Every row gives one point. A path goes straight from each point to the next, and from the last back to the first. The post is the endless flat space through its rows: a point in 2 columns, a line in 3, a plane in 4, and so on, so that a path can go around it. How many times does the path go around the post? Going back the other way cancels.

Post, 2 rows:
20 -13 -19

4 30 29
Path, 13 rows:
13 23 -4

56 25 33

41 -44 -17

47 28 59

4 8 27

-8 1 6

1 22 -13

11 -13 -42

28 43 -27

60 -10 -24

34 -16 47

-20 -16 40

-15 3 -44
Times around: 2

Post:
-19 -8 60 22 4 -12

11 3 -19 2 -24 -2

10 0 -35 11 0 -9

15 11 -9 -17 -3 6

5 -14 5 28 -10 17
Path:
16 8 23 7 -2 1

10 12 -12 7 5 2

-11 12 -7 1 -11 0

-23 -3 3 37 6 4

11 30 -3 -4 9 8

13 2 1 24 -16 12

-4 17 -2 9 11 0

-17 -19 18 23 -6 28

-5 -16 -17 -11 -17 -17

5 -5 -1 -1 2 -12

4 5 -14 17 19 -40

22 25 -14 -8 -18 0

23 12 2 18 -28 26

29 -1 4 11 -17 10

13 -35 -15 41 -16 12

3 -22 -10 14 -13 19

-10 7 -23 8 18 1

-4 15 4 29 23 2

5 -2 13 38 -5 -19

28 -1 -2 -20 -30 7

16 -25 -31 14 -20 -2

-14 -24 6 17 -5 3

5 -3 -12 -3 -6 42

3 -11 -16 2 -33 -6

22 -13 1 7 -17 -9
Times around: 0

Post, 8 rows:
-9 -4 7 -1 8 0 -5 -1 2

-3 -3 1 7 -6 -11 -17 36 -1

19 -7 -10 11 -22 -2 7 6 0

-1 -5 -18 -6 0 -3 -7 23 17

15 10 -12 -18 -13 -11 -14 -32 -26

0 6 10 -19 -19 3 0 -17 -1

-15 18 -7 -3 -3 4 2 17 -2

-19 -10 -5 22 -5 -39 3 29 23
Path (20 x 9):
-27 -17 -3 -2 10 -3 -4 4 34

4 -8 -22 -21 -19 23 1 7 13

-10 -15 2 31 -13 -27 -6 6 13

6 -6 -34 1 31 -2 -15 -9 2

-5 -5 1 10 -24 -1 -6 0 4

-3 1 -14 3 -22 -16 5 1 -34

17 -3 -17 -9 -3 11 16 10 3

18 -3 -6 -3 1 -3 -2 20 18

-4 -7 0 -4 6 -60 -17 24 -5

1 -4 6 -13 -17 -16 -14 8 -12

-8 -9 7 -20 -3 0 -22 9 -21

10 -23 -21 10 -5 -13 7 -1 -5

-23 -3 7 9 -20 6 -3 10 3

7 14 -4 5 -37 -3 -1 6 -8

-27 15 2 5 -8 -19 -22 -3 3

-6 -22 -30 1 6 -24 -6 2 19

17 -21 17 10 -22 -18 0 16 -19

11 4 12 -3 -13 -29 2 12 -6

-13 5 20 7 17 -10 -2 12 17

6 8 9 20 -14 6 -18 12 -22
Times around: 1

Post (10 x 11):
-1 1 28 -8 49 -6 -26 -7 -30 32 -17

25 16 3 -33 -22 9 28 2 35 -2 -9

24 -28 21 24 -46 -8 30 9 6 -5 1

-9 2 11 -25 -8 25 10 34 -11 0 40

13 -22 5 25 -44 -22 52 -3 32 30 1

-9 -19 -6 13 0 -13 0 -9 -41 28 -49

-8 -5 20 -47 -23 31 13 -19 33 0 50

-29 -17 -26 5 -23 -14 -51 -4 58 45 7

-18 6 3 2 29 -7 -3 28 -2 -47 2

16 8 -33 5 -7 -23 -11 0 0 -18 2
Path:
0 -60 54 -7 -4 18 29 14 -33 -38 34

23 -27 -30 4 -29 -39 3 -7 12 11 -21

9 0 3 -24 21 7 33 -11 5 -17 5

-28 14 13 -8 50 6 26 -15 5 5 -28

4 9 25 1 -8 11 17 12 -16 2 33

-27 5 -8 0 -37 -24 9 43 -43 16 34

1 -13 14 -20 -4 -18 14 -25 -9 -13 18
Times around: 1

Post:
16 18 -5 2 -32 18 4 7 27 5 0 22 3 2

-20 7 -38 -3 7 6 -7 0 -27 10 -4 -7 -3 16

3 -4 12 44 -5 -9 -15 0 11 -6 -21 -2 14 -31

-11 -9 -20 -11 15 -14 -5 16 -14 29 -1 2 -25 15

17 -5 16 26 3 19 -16 -8 21 -8 2 23 4 -8

-15 -7 -15 -17 -15 -17 -16 -5 -5 9 8 17 -11 20

-25 1 -4 2 8 -8 -8 16 -12 -14 17 18 -24 11

-2 4 5 33 8 -3 -1 -11 31 -5 -16 -7 12 -4

-23 -7 -15 -2 4 -12 9 -5 -24 14 7 18 -4 7

-6 -18 18 29 -15 6 -5 -13 13 -13 -17 -1 -2 -8

2 -1 -21 -16 -4 6 3 -3 10 -11 -3 15 -4 -7

-23 -5 -6 -21 8 5 -6 12 -11 17 12 -8 7 7

12 24 8 -17 -11 5 1 -19 19 1 0 7 -25 -9
Path (25 x 14):
-19 11 -4 -10 -48 19 20 0 5 9 16 34 10 15

-7 5 -3 4 -1 5 -2 -6 8 10 -10 -5 -3 27

-9 -5 -8 1 -32 19 4 6 4 -31 -26 -12 13 10

-2 7 8 -8 22 -12 22 -8 -2 2 -18 9 -19 1

6 16 -25 12 38 -29 14 17 -11 11 -11 -20 -21 -6

5 -11 21 10 7 -15 -9 14 24 12 24 17 -15 -22

-17 12 8 17 -21 -3 -25 3 12 -38 8 -19 3 -29

-6 21 -3 -20 -2 8 6 -21 3 -5 -9 -31 -7 -19

-20 -11 -8 7 2 41 -32 7 -3 10 22 4 14 30

-8 -7 -44 -12 6 10 -6 17 -7 26 -22 1 5 8

-5 0 -10 27 15 -18 15 26 0 20 -21 16 28 -1

5 -18 -5 9 -18 -1 -15 36 -2 9 9 2 11 4

9 50 0 8 -28 4 -8 16 -8 -47 17 14 -28 -13

6 1 0 15 -22 60 8 -29 32 -16 8 10 37 14

-15 24 3 -21 -6 -6 -17 -4 26 3 11 -12 -2 -7

-29 -4 7 15 19 -2 -5 6 -22 14 -2 15 -2 8

-4 25 -5 -14 -4 19 -4 5 21 8 -18 -4 17 8

5 12 22 18 -33 -2 0 -11 9 3 -17 4 10 -4

-13 -9 -4 -10 1 -10 -21 9 -30 27 10 -21 -20 1

12 6 -8 -5 -14 14 -22 -25 26 -7 24 30 -27 0

-17 3 4 3 5 7 1 4 38 3 -6 17 13 9

-18 8 -4 13 3 -25 7 -16 -14 3 -14 3 11 3

8 11 20 21 11 -10 -18 1 6 -15 14 31 -29 0

-24 -15 -17 4 -11 4 -15 -23 1 -8 13 -16 24 39

-6 -31 -17 15 -27 0 -28 -3 7 15 9 20 -19 22
Times around: 4

Post, 17 rows:
13 -4 5 -11 16 -17 18 5 -5 4 2 -2 -7 -4 7 -5 -15 -3

6 -17 7 -30 -5 -12 6 21 -31 1 16 -10 -3 5 -2 16 -7 -6

-5 0 18 17 -1 -15 -15 6 17 -16 3 7 -10 9 -22 23 -4 -5

6 15 -26 -7 -13 21 14 30 -2 12 1 2 -7 -20 -3 -29 9 21

19 -11 34 20 -20 4 -15 -7 16 -13 -14 10 7 6 -8 17 -6 -18

-19 3 -28 2 -17 -1 15 -6 11 12 4 -1 -11 -13 -11 -35 21 11

-4 -10 -2 -7 10 5 6 13 3 0 5 -9 3 -9 0 -5 4 -16

6 -23 -19 -11 6 0 -2 12 -15 -10 -3 -20 -11 -10 3 5 -17 -1

8 23 -7 11 -14 2 -7 -16 12 8 0 15 6 10 -26 -2 -17 -24

9 -1 1 29 -6 -12 -8 6 -1 -22 2 38 10 -5 -7 12 -10 -16

-35 14 -20 0 -20 7 17 14 8 19 -5 10 8 0 -3 -35 11 25

4 6 22 24 -7 -6 -14 0 0 -10 12 2 -11 11 8 18 -21 -38

-13 36 -7 32 -30 17 9 14 -2 2 -18 -4 15 -15 -11 -23 32 11

8 -22 -3 -1 9 -7 12 2 -3 16 17 3 -6 4 3 24 -7 -4

18 -11 16 -3 9 -7 -13 -3 -2 -29 15 -5 1 -4 7 18 1 -3

7 0 -19 -10 4 15 15 3 -11 2 -8 3 -13 20 -7 -9 10 4

6 3 22 34 -14 10 2 -7 12 -21 7 3 5 19 -34 4 -16 -14
Path, 27 rows:
19 8 15 -8 1 2 -1 10 -3 9 1 -11 -42 -19 -2 3 -16 22

19 -9 -15 -29 11 3 4 -8 -9 -20 -37 -22 -19 -32 13 -37 -10 -2

0 7 -12 -19 -17 11 14 13 -4 6 8 -25 -1 -20 -1 -23 0 4

-10 9 -3 27 -13 -2 0 -10 12 0 -11 -21 22 5 -41 14 -4 -21

1 17 -22 -13 3 -15 -21 -4 -8 2 4 8 7 14 -22 7 -1 -37

20 16 8 19 -11 16 -22 20 -13 -26 2 2 9 -13 -25 -8 -16 6

27 -2 -11 1 12 -10 3 9 16 0 -2 4 -7 -9 16 -18 8 2

4 -22 -26 -23 7 -10 18 6 -7 17 -7 18 8 17 -29 12 -16 -16

-20 19 2 -15 -8 -13 -1 -10 23 0 17 8 3 -4 -7 -23 -25 -22

-9 -13 29 -23 -11 -5 -9 17 20 -9 18 0 -3 -11 -22 -4 11 9

0 -16 -1 -8 9 4 6 4 7 34 31 34 1 17 -5 1 -5 0

-3 -14 2 12 12 -14 -4 -5 -2 5 45 -19 -26 -9 -31 8 -17 -16

9 8 7 13 -1 -7 -13 60 1 -39 21 1 21 -39 -16 -4 -15 25

7 -5 0 -6 -3 -14 -2 -6 -1 -19 22 -5 -25 13 8 0 -6 -23

-6 -38 -12 22 -18 22 -11 -9 18 -21 -6 -15 -10 -7 -18 17 10 -6

-30 -24 6 -3 -11 2 -9 19 -5 -4 11 8 0 6 -17 15 -31 -19

5 -3 -1 -21 8 -6 4 -3 5 25 15 18 -28 1 -9 26 10 22

41 23 -7 10 -6 8 9 -5 6 -8 -21 36 -3 -2 -11 6 6 -12

4 0 29 3 -10 4 15 24 4 -21 -16 3 17 26 -3 1 -7 5

5 14 -13 6 3 -22 -16 0 23 -22 -15 -12 -7 -42 9 1 8 -10

-14 -9 5 -19 -22 -3 6 20 11 27 23 -6 -18 -5 -25 16 -8 34

-3 4 -26 -8 5 17 -2 -24 4 17 1 1 -20 -3 -20 3 1 -34

5 -20 7 6 -22 10 17 5 -4 -3 23 -21 -11 1 -11 20 6 2

10 -14 -9 2 0 9 2 11 14 7 5 -1 -4 8 12 9 -8 -12

-19 14 -22 13 3 -27 5 20 8 2 3 16 -8 -14 8 -19 10 19

4 22 27 -13 -18 -8 4 15 18 28 6 -21 -27 10 21 9 6 10

-9 -24 0 -1 -11 -5 22 17 -3 -7 -22 -2 -10 -2 -5 -14 -23 -6
Times around: 1

Post, 17 rows:
-15 -15 23 19 -12 2 -10 -4 -5 -1 -24 13 -16 -13 -48 -22 19 -35

37 -7 12 17 5 24 15 -16 -27 -11 -38 -11 40 -34 -1 -29 -13 9

44 -20 56 18 -18 -14 0 -24 -33 -19 -26 -30 -6 8 -24 -9 -6 -3

-24 14 8 23 -33 12 -5 -3 -20 23 -30 -9 -7 -3 20 -25 -6 26

6 19 -15 -39 17 20 25 -24 -11 -19 -24 -4 -11 48 18 -15 28 -11

33 2 -11 26 -6 -2 28 -21 -8 18 -15 -15 12 -53 1 -6 22 16

-9 9 -9 3 -32 -7 -27 -7 6 11 -16 12 20 -14 20 4 11 -14

23 -4 13 12 18 1 -3 -32 -23 19 12 -9 3 25 -55 -46 0 -6

16 19 10 4 5 17 33 -27 25 -23 -23 1 -13 2 30 9 1 12

11 -20 -38 -8 -16 23 4 15 -1 19 28 12 -18 -7 17 30 11 10

-15 -17 1 25 -30 -13 11 10 16 30 29 8 -22 -56 11 -55 -6 6

-9 -17 2 -10 2 25 -37 22 0 32 12 -1 2 2 44 2 22 35

5 -2 27 -13 14 -3 -13 -52 -47 -28 -20 -33 -8 0 -22 -27 -11 -13

-15 -29 23 9 11 10 6 -4 -15 -10 43 -22 -3 -4 -19 -29 15 -28

-12 -3 -15 -18 27 -18 15 -5 -31 30 5 -14 25 -11 29 8 -28 24

-13 -56 -5 18 1 -9 -7 -11 -19 5 4 4 10 -31 24 -13 9 14

16 18 -6 15 4 -34 -14 7 -21 20 -21 5 -21 -20 28 28 -20 -28
Path:
-12 9 8 -31 -17 13 9 -22 -36 29 8 -10 -17 34 33 -38 -30 43

28 39 39 -10 -48 26 10 -12 1 1 -23 -23 4 29 -2 -1 -43 1

23 24 27 -8 -11 -2 28 9 -2 6 24 -60 -34 -1 -15 17 -7 6

-30 -7 -30 -12 -4 -8 -22 -9 -38 23 0 -1 37 -6 3 -28 14 0

9 -24 -59 -18 -3 -15 -5 -42 -39 30 27 -11 2 -10 22 -3 49 25

10 9 33 14 -15 -37 -30 -49 -7 8 25 -30 -40 -41 30 13 12 -14

-21 17 -53 10 14 22 -6 -23 17 46 -11 5 -3 10 51 23 7 13

-14 -3 -3 57 -23 15 -7 -2 -32 -11 -23 -9 -35 -10 -37 -27 6 -17

-16 -23 27 50 -16 -9 -38 15 4 11 13 17 10 -50 25 -13 -2 0

3 -2 -11 24 -5 31 50 -27 -18 -11 9 22 -15 -43 18 -9 -39 29

-26 -22 -27 2 -4 5 42 7 -28 15 -16 14 -49 -4 40 -8 -7 11

15 -2 -23 -7 -19 -8 15 2 4 15 -36 -15 -37 -11 20 32 27 -21

22 -11 13 12 3 -51 -31 -22 30 35 27 -17 21 10 -8 25 30 7

16 -2 -20 16 -14 -12 -47 -3 24 2 26 31 0 -6 20 30 -10 21

-2 40 20 -23 -29 18 -25 -9 -25 15 -15 -6 -2 14 6 1 11 -8

-4 -15 55 22 3 39 12 12 3 -4 19 -18 -24 19 -11 -37 -18 -16

-13 -8 -37 -43 7 22 22 -22 -7 -13 13 -26 13 -4 43 3 15 8

14 -7 22 36 -5 -19 -11 0 3 -20 4 20 24 30 -42 -27 10 -52

-4 13 35 7 19 20 30 -9 5 -44 -33 -1 -39 -53 41 -3 -21 -4

29 -3 49 -10 -24 28 10 -15 23 16 14 -3 -3 6 -31 -44 -3 -16

-12 10 -23 -14 -7 -13 14 -48 -39 -11 -41 -40 -20 20 17 27 -7 -10

-2 -45 5 5 -43 -31 -17 -2 6 10 36 -3 -6 12 -55 -22 29 -16

24 3 -21 -4 0 40 -7 -19 -6 -3 -12 33 5 43 -4 -16 13 10
Times around: 5
